Each wall is flat, endless, passes through zero and stands at right angles to its row. A trip goes straight from one point to another. List the walls that it crosses, first one first.
(in the rows, 128 means zero)

Walls:
(1): [88 72]
(2): [ 90 178]
(3): [165 210]
Trips:
[168 189] to [131  95] -> 2, 3, 1
[212 172] to [151  83] -> 3, 1
[190   9] to [101 154] -> 2, 3, 1
[93 89] to [153 113] -> 1
[ 65 130] to [115  94] -> 2
[133 173] to [164 107] -> 2, 3
[ 72 183] to [116  83] -> 1, 3, 2
[121 167] to [150  90] -> 2, 3, 1

Walls:
(1): [151 132  99 138]
(2): [125 193 121 133]
(3): [104 123 133 141]
(4): [152 137 190  80]
Trips:
[138 113 159  59] to [111 106 111 139] -> 3, 4, 1
[249 142 128 109] to [159 135 106 138] -> 4
[ 93 134 106 125] to [  9 140 103 189] -> none
[152  93 110 141] to [135 239  28 109] -> 2
[111 147 139 129] to [149 183 131 177] -> 4, 1, 3
[161 151 124  66] to [144 120  92 164] -> 4, 2
[164 107 176 102] to [104 160 185 145] -> 3, 2

Walls:
(1): [130  93 137 179 127  89 150 167]
(2): [129 137  59 105 161 123 115 153]
(3): [122  88 241 120 116  48 142 131]
(4): [ 76 167 151 116 102 126 162  93]
(5): [112 159 203 194 152 168 121 146]
Trips:
[ 91 110 140 116 130 149 129 103] to [ 46  99 153 143  83 122  31 174] -> 1, 4
[114 169  50  75  96 122  96 188] to [183 132 102 112  93  90  60  98] -> none
[ 62 143 171 128 158  82 181 109] to [ 95 175 144  75 110 104 138 101] -> 1, 5
[155 142 163  86 110 160 126 108] to [145 154 126 137 158  85 119  88] -> 5, 2
[136  98 156  56 135 110  61 155] to [135 167  94 150 166 116 148 171] -> 1, 3, 5
[116 164 152 191 135 115  63 152] to [106  43 147 158 148 169 126 102] -> none
[ 78  42 161 177 128 162 156 177] to [170 153 156 171 132 174  92 146] -> 3, 1
[180 129 166 174 185  96  91  78] to [192  99 123 155 128 157 193 134] -> 3

Walls:
(1): [ 96  78  34 183 146 120 152 145 108 129 150]
(2): [100  75 107  52 115 176 156 155 124 152 120]
(3): [176  16 168 130 129 116 113 122 148 155 166]
(4): [158  76 117 112 163  94 137 211 131 165  89]
(5): [137  95  95 249  40 103  97 118 215 142  96]
(6): [ 62 162 139 148 108  76 113 106 140 128 156]
Trips:
[121  91 159 145 105 100 199 117 148  48  33] to [ 26 103 200 107 202 122 120 134  97 128 140] -> 2, 6, 5, 3
[159 192 113 139  92 185  89 121  70  99  94] to [193 141  65 183 104 137 150 163  76  98 163] -> 5, 1, 4
[141  95 106 107  83  56 110 121  84 147 102] to [ 86  91 140  88  96 110 136 130 193 134 148] -> 1
[214 173 100 119 229 150  68 169 127 109 134] to [113 105 109 179  88 162 121 109 138 115  90] -> 1, 5, 4

Walls:
(1): [147  94 165 137 212  94 132 130 151 174 112 125 176  86 128  64  57  73]
(2): [108  71  38 154 112 195  72 172 117  52 164 125 149 147 131 117 152 167]
(3): [ 92 178  84  98  48 210 167 143 208  35 129 145 145 119 104 224 108  97]
Trips:
[199 115  97 123 117  84  53 165 134 206 137 180 100  82 169 147 165 108] to [ 62 208 149 111 153 127 130 170 163 167 145  99 136 176 130 109 249 134] -> 1
[165 180 113  47 107 118 245 114 122 107  91  94 171 191  93 142 196  52] to [161 115 147 169 179  76 107 103 130 101  48 158 147 168 141 197 117  52] -> 1, 3
[130 132 156 184  73 133 157  97 136 101  87 169  74 105 133  23 116 186] to [143 141 203 130 103 138  93  79  54  76  69 105 165 157  93 184 190 143] -> 3
[183  96 132 133 101 149  99 169 197 143  81 115 140  87  24 139 110 176] to [109  79 138 117 132  74  82  83 115  87 143 142 107 113 165 140 153 106] -> 3, 1
[ 71 111  98 171  93 178 181 207 154 124 156 193 122 101  27 118 159 113] to [184  78  71 153 121 123 152 147 119 144 120 178 211 115 170 143  80  27] -> 1
[116 123 231 155  49 116 153 161 135 156 188  96 125 113 138 136  71 140] to [ 36 233 132  59 113 149 107 129 185 152 123 178  32 119 158 158 108 132] -> 1

Walls:
(1): [135 118 167 102 172  93 157 138 104 142  74 121 120 103 116 103 186 150
 205 142 183 124  83 115]
(2): [221  70 101  82  94 159  32  90 111  76 117  94 122 115 150 189 142  95
  99 118 165 126 172 113]
(3): [137 112 111 178  17 126  82 101 190  72 142 148 163 179 104 185 163 155
 126  83 152 142 144 122]
(4): [140 149  70 108 100 138 166 101 132 138 187  66  83 131  80 170 139 215
 102 126 171 122 109 140]
(5): [151 188 127   7 189 164 151 134 159  49 156 104 103  88 109 196  64 163
 118 175 193 137  99  60]
Trips:
[124 125 110 105 165  86 103 128 161 115  68 110 110 142 172 160 167 144
 114  83 136 177 109  62] to [119 165  77 152 113 162 176 126 156 117 166 139 120 135 162 174 157 174
  92 231 151 103 110 171] -> 4, 1, 2
[112  66 143 191 107  60 123 142 145 146 138  94  65 118 225  16 129 156
 129  97 166 141 183 157] to [120  95  86 153 146 155 138 158 133  97 103 170 120 125 134 153  52 219
 117 127 137  94 149 126] -> 1, 3, 4, 5
[149 146 148 204 145 124 125 137  88 145 142 161 208 119 155  82 105  99
  94 127 123 122 140 119] to [ 92  90 122 166 111 143 172 104 117 121 160 121  97  77 175 163 145 105
 180 166 115 137  78 112] -> 1, 4
[178 136 173 135 129 147 161 100 121 147 146 130 142 181 203 141 155 142
  43 152  52 172 135 133] to [180 210  89  70 115 130 120 196 162  93 162 112 175 108  32  99 136 139
 161 165 132 161 132 113] -> 4, 5, 3, 2, 1

Walls:
(1): [155  99 111 143  95 106 118 121 111 142 150 124  92 144  84 133 114 145
 120 205 117 118  70 161 131  71 120 154  88 128 192 130 150 144 123 122
  86 136 125 162 152 177 130  99 138 133  91 140]
(2): [116 127 144 156 152 127 147 121 175 112 101 193 124  68  91 110 124 140
 156 123 154 160 124 151 141 104 142 136 113 116 145 137  77 142  90 102
 114 162  85 146 182 149  95 111 142 103 138 114]
(3): [ 95 121 167  72 112 160 129 122 149 105  91 202 140  95 155 152 190 169
 144 127 120 201 121  92 119 172 148  83  94 126 113 135 137 149  93  94
 119 182 123 108 114 160  97 125 123  58  73 133]
(4): [153 113 176 146 103 139 145 103  55 142 106  78  97  92 133 119 118  96
 146 126 191 159  54 191 108 167  96 113 181  90 106 143 138 119 111  60
 163 155 126  83 156 131 131 109 119  87 136 108]
(5): [112 123 130 139 189 208 144 131 145 159 138 125 110 123 119  91 135 154
 167 114 103 142 145 124 119 141 117  72  86 173 147 130 103 157 162 150
 104 151 114  57  85 159 102 135 171  57 130 194]
(6): [ 82 134 102 181 125 165 123 125 110 149 127 130 130 154 101  97 135 140
 124 199 129 156 124 165 105 101  82 136 135 117 160 136 148 102 127 119
  78 156 138 139 132 161 157 114 104 127  94  81]
(7): [124  50  91 112 110  96 146 167 154  99 128 129 130 115  73 184 111 113
 159 153 143 153 130 172 123  77 151 139 113 141 113 153  26 181 100 110
 124  93 104 133 197 189  96 181 135 115 102  93]
Trips:
[ 99  87  87 119 110 109 164 194 160 112  90 104  69  93 140 122 123 138
 172  98 115 164 121 109 158 114 135 148  68 180 135 103 134 109 116 122
 202  99  90 164 143 106 136 191  90 145 118 135] to [122  98 168 138  45 135  99  78 100  98 112 107  85 132 141 183 118 142
 113 171  86  80 107 112 114 131 122 130 109 110 168 155 215  96 140 170
 150 112 108 120 105 170 136  95  90 109 120 176] -> 1, 2, 7, 4, 6
[101 158 145 116 141 138 160 122 188 140 154 110 143 105 122 117 175 106
 159 157  90 114 111 127 153 157 178 149 145  76  94 115 139  93 101  66
  76 139 120 196  98 157 143 178  97 115 163  81] to [146 124 160 133 111 167 125 140 117 155  96 102 118  74 128 148 155 187
 182 110 122 101 156  78 185 127 162 113 137 132 108 129 102 116 114 128
  96 174 142 164 118 119 149 126 142  55  52 179] -> 5, 6
[143 161 150 135 115 166  74 149 138 153 122 146 165 157 148 147 139 153
 152 114 166 195 133 105 145 182 129  69 133 134 138 132 159 133 128 108
 148 154 142 122 150 152 181 152  83 141  83  46] to [126 154 162 139 140  85 155  83 111 144 116 106  98 216  98  74 108 126
 145 135 161 137 144 113 104 168 145 171 148 168  90 143 120 130 113 115
 119 152 133 171 120 101 146 164 150  64 103 134] -> 5, 3
[110  92 124 133 194 136 188 131 144 116 167 132 138 146 103 153 131 107
 130  95 105 106 174 109 149 130  64  59 129 173 162 115 146  90 165 137
 129 124 126  78 119 157  95 121 127 146 112 142] to [ 59 178 160 138  72  61  78 179  94 142 137 118  74 172 150 128 107 108
 169  96 196 131 186 119 110 109 116 187 104  94 117 127 163  79 137  90
 115 159 121 131 117 134 146 105 106  71 201 114] -> 6, 4, 5
[159 167 138 114 126 153 134 125  99 111 125 115 128 105 180 153 129 174
 118 162 124  96 133  75 158 125  67 140 124  90 120 132 142 149 108 115
 136 151 212 139 184  73 150 159  84 122 133  74] to [ 72 159 154  80 156 129  83 162 123 132 135 103 126 125 104 124 113 127
 110 151 147 100 112 129 158  72 108  67 117 122 154 122 122 111 122 174
 158 141 135 118 121  97  91 140 134 181 162 177] -> 3, 6, 4, 5
[128  84 100 150 116 129 146  99  91 176 145 131  76  98 139 136 136 150
 168 136 175 113 144 136 143 121  87 132 147 114 142 149 162 101  75 144
 126  97 151 144 116 146 131 174 114 153 189  92] to [131 143 142 129 143 117 163  95  82  79 144 151 112 117 144 157 156  58
 106 141  86 119 116 152 133 172  88  81 142 109 214 102  82 158 139  99
 120 122 164 141 152 159  61 101  99 141 193  80] -> 2
[131 135 166 105 128 153  91 140  79 176 150  87 139 116 151 236 130 146
 116 150 159 120  81 137 123 133 164 102  99 162 143 120 145  89 142 111
 149 143 153 106 123 139 140 123 134 144 149 119] to [169 165 116 169 152 121 104 146 142 113 160 164 122 168  85 136 134 160
  75  86 158  86 127  67 152  95 144 118 101 150 121 133 148  86 121  87
  92 132 109 155 117 124 123  97 134 158 108 185] -> 3, 4, 2
[142 166 150  98 146 142 105 123  78 128 153  84  95 138  96 140 115 128
 103 202 156  81 103 172 152 145 107 186 141 118 101 129 102 110 121 125
 145 133 139 127 139 107 141 182  73 140 196 145] to [186 123 148 112 166 116  81 105 139 111 133  89 164 117 118 121 103 132
 135 148 126 183 127 118 140 129 168 116 168 152 166 152 154 249 138  78
 124  88 128 111  86 143 132 129 135  98 189 176] -> 6, 7, 5, 3

Walls:
(1): [125 147  78 136 155  96 224  73 170 147 130 136 112 125  85 145  37  87
 130  90 186 107 102 100 120 168  96  48  95 188 118 129 140  74 147 146
 151 140 137 129  69  66  98 109 140 166  72 177]
(2): [138 108 154 144 137 146 141 151 206 160 157 118  98 108  75 104 139 107
 140 136 127  95 167 171 126 131 150 141 191 144  98 152  96 145 110 160
 198  80 106 132 105 181 148 122 144 165 179 147]
(3): [134 180  86 125 112 124  94 153 108  95  77 112 118 145 180 156  76  84
 131 147 118  71 179 113 139 108  87 112  81 135 177 127 156 165 105 117
  68 128 111 110 160 146 172 162 103 115 108 101]
(4): [123 122 173 146  87 190 141 124 103 116  83 124 115 118 138  55 109 160
 130 132 135 168 144 119 170 203  88  79 182 153 144 148 113 192 137 118
 209 122 132 156  99 139 147  92 145  87 105 183]
(5): [100 160  66  76 102  90  90 115 125 101 110 141 129 154 115 181 126 106
  70 162 142 146  86 147 115 118 133  97  91 155  58 127 115 136 141 166
 139 114 100  97  96  84 164 132  98 169 166  96]
(6): [146 111 136 120 127  70 138 114 127 176  94 151  99 104 108 151  66 117
 124 174  51 158  74 145 132 118 127  92 198 130 171 148 153 100  95 128
 154 116 126  63 125 103 160 144 144  97 124 115]
(7): [135 129 126 152 112 125 186  55 149 127 134 152 169  93 130  66 170 132
 132  96 147 130  97 176  82 132 164 107 172 224  93 143 127 159 119 103
 139 132  99 185  80  95 103  92 101 151 163 153]
Trips:
[115 106 137 133 128 118 119 122 130 109  96 136 113 107 103  93 111 108
 143 128  47 144 183 179 130 108 100 136 114  81 109 161 172 173  93 227
 166 150 136 101  71 110 126 136 151 103  53 128] to [104 160 103 186 190  50  94  94 154  69 124 128 129 138 140 149 183 108
  57 171 112 124 104 104 127 174 137 101 124 100 110 157 107 114 101 116
 103 181  89 138 114 171 139 130 141  57 167  84] -> 5, 2, 4
[ 87 113 141 124 113 111  77 156  98 111 129 130  95 149 157 126 132  77
 104 176 137 149  93  44 174 210 161 125  64  68 117 101  32 160 107 222
 117 129 177 149 233 122 182 129 141 138 175  55] to [ 62 158  75 109 120  90 107 183  84 130 109  99  96 173 140 140 105 129
 151 202 118 113 114 111  61 121 121 185  87  95 129 177 104 155 139 125
 149 147 168  66 120 154 170 106 147  68 154 171] -> 6
[126 109 144 112 141 112 157  80  49 123 155 122  85  93  92 123 103 133
 166 186 192 109  98 155 131 249 106 118 130 103  70 150 104 175 164 135
  84 155 124 108 131 114  54 145  67 111 176 113] to [162 165  99 127 133 123 132 128 169  85 137 117  96 141 160  91 157 161
 109 171 130  85 161 112  73 140 109 106  92 117 163  52  77  85 132 134
 172 186 133 135 136 158 170 163 103 117  98 171] -> 3, 7, 5

Walls:
(1): [106 108 156 184 170 139 122 143 157 122 154 148 133 103 144  97  93 131
  86 114 168 104 145 134  99 141 124  62 128 133 110 164 122 149  94  98
 135 131 100 130 138 162 113 160 104  87  75  72]
(2): [162 138 144 110 144 165 144 135 135 168  81 112 121 161 157 155 123 137
 145 142 128 109 147 130  90 221 136 143 141 108 163 147 102 144 135 110
 129 110 104 141 125 140 101 118  76 138 146 159]
(3): [147 123 134 124 160 159 107 111 117 181 105 122  93 112 129 159 167 157
 131 137 114 107 126 145 116 144 112 102 112 160 164 105  70 125  82 190
 182  71 171 103 113 103 152  93 105 118  99 141]
(4): [137 144 114  60 172 129 119 132 197 136 121 171 124 137 124 133 144 109
 158 156 140 111 132 120 119 151  92 120  83 136 112 127 154 184  84 126
 104 128 153 102 141 114 171 137 133  97  78 111]
(5): [ 88  91 170 114 111 159 136 171 106 111 157  93  93  57 104 107 130 149
 148 149 119 147 128 121 101 104 127  43 104 137 100 130 135 112 137 118
 132 122 130 102  88  77 156 129 129  99 104 113]
(6): [127  67 146 149 119 102 173 128 125 154 112 179 124 152 136 127 171  90
 140 127 154 163 160 105 177  86 150 142 108 136 149 139  94 154 129 141
 169 132 138 168 143 157 133 130 190 106 149 130]
(7): [ 61  63 109  87 126 142 144 167 138 172 134 101  97 139 122 132 101  86
 136 133 155 126 102 160 174 116 159  77 115 105 144  60 132 136 175 142
 158 130 135 148 155 161 112 129 133 138  76 115]
(8): [100  95 157 126 158 142 114 131 130 101 159  85 122 130 137 135  95  87
 163 148 132 129 136 142 121 111 146 121 136 135 111 186  94  87 158 158
 207 147 129 146  94 170 162  93 133 101 122 148]
(9): [138  94 150 129 120 127 117  97 144 143  98 119  99 151  96 128  66 186
 133 128 160 158 147 137 124 143 141 164 134 125 157 107 147 148 151 170
 101 132 139 134 171 129 106 151 135 145 138 162]
Trips:
[102 126 104 157 148 141 123 126 126 135 173 148 141  96  74 107  93  99
 148 120 114 149  96  77  95 123 136 132 145 180 140 139 125 157 162 108
 143  95 136  51  85  78 130 132  94 132 135 122] to [100 145 114 117 186 141 160 132 112 150 155 136 127 113 158 108 121 119
 156 200 131 120 147 114 146 122 164  99 117 119 116 130  70 135  89  89
 145 108  95 148 160 148 168  96 171 145 119 110] -> 7, 6, 2
[ 88 161 120 114  91 117 110 113 123 173 128 156  99 149  71 120 126 137
 124 125 129 165 109 148  85  72 129  98  96 155 101 107 132 137 105  89
 163 149  79 156 120  84  95 158 113 155 179 158] to [140 124 147 161  98 108 140 169  76 132  98 135  91 106 123  43  44 137
 134 137  94 160 110  86  94 127 145 100 113 150  78 127 163 123 124  97
 112 124 126 103  85 144 139 152 113 163 132 116] -> 7, 1
